Rows are points. Two turns around zero, p and q, are shown by what they do to some points. Write where each new point lands after one turn and then the other. Backwards means that the second turn is done in reverse. Each puzzle has new turns, and all numbers are rounded.

Turn p:
[71  6 11] -> [ 66 -28   7]
[-11  -4 -10] -> [-9  9 -9]
[ -6  -3 -24] -> [ -1  19 -16]
[-50 -23   3] -> [-53   1 -14]
[-48 -19  16] -> [-53  -7  -3]
[45 42  5] -> [51  5 34]
Turn q:
[ 1 19 30] -> [12 20 27]
[-13 -19  11] -> [-15 -14  16]
[ 25 -26  33] -> [ 23 -30  31]
[-12  26 -74] -> [-20  23 -73]
Where do these land?
p, then q: [-31  31 -15] -> [-3 44 15]
p, then q: [ 6 13 25] -> [  4 -12  26]
p, then q: [-49 -12  52] -> [-60 -10  39]
p, then q: [ 25  -1 -39] -> [ 31   9 -34]
q, then p: [15 24 -4] -> [25 11  8]
q, then p: [ 34 -55 -20] -> [  1 -26 -63]

Turn p:
[ 16 -33   1   2  26 -69] -> [ -6 -14  13   7  41 -68]
[-25 -10  38  24  24 -16] -> [-41 -10  27  -7  31   3]
[  3  -9 -39  41   4 -40] -> [-25  -9 -45  15  18 -39]
[-12  42   1  -2 -19 -12] -> [-19  30  -5 -19 -28  -6]
[-32   5  35   3   4  -6] -> [-33  -3  30 -16   0   9]
[ 37  -3 -33 -78  12  52] -> [101  -6  -2 -21 -19  19]
[ 2 45 21 34 -3 10] -> [-31  45  -8  -4   5  26]
[-20 -35 -40 -12  -7  53] -> [ 29 -54 -25   7 -22  36]
[ 31  -4  15 -12 -41  29] -> [ 27  20  16  37 -26  21]
Turn q:
[-26  14 -18 -21  24 -16] -> [-30  33 -16   0  10 -12]
[-23 -34 -17  -8  15  -3] -> [-40 -15 -20   0   4   4]
[-18  11   8  -9  44  20] -> [-18  34 -10  13  -2  34]
[ 21  -9  18 -18 -57  58] -> [ 45 -29  -8 -36 -58  15]
[-23   4 -26   1 -61 -28] -> [ -4 -18   5 -10 -22 -69]
[ 53 -10 -14  97  25  -9] -> [ 41 -45  15  80  52  11]
[ 28  13  -4 -20  17 -30] -> [ 10  19  -1 -19  42  -6]
[-11  10  53 -22  -6   7] -> [ -2  20  36 -29 -24  23]
Where do these land?
q, then p: [ 2  1 79 -3 22 19] -> [ 12  22  39   2 -15  68]
q, then p: [ 15 -42  10  -1   3 -33] -> [  8 -39  28 -15  24   4]
p, then q: [ -4  -4 -71 -47 -30  -4] -> [ 28 -51 -17 -35  23 -52]
p, then q backwards: [ -1  37 -40   4 -20 -37] -> [-31  20 -42 -34 -20   6]
q, then p backwards: [ 30  50 -23  11  12  36] -> [ 62   9 -27  -7 -14  26]
p, then q: [  3 -36  41  16 -21  25] -> [  4 -20  29  34 -26  35]
p, then q: [-32  28 -27  11   3 -28] -> [-32  11 -20 -20  -5 -39]
p, then q: [-14 -34  31   8  31  23] -> [-19  -9   1   5  -6  58]
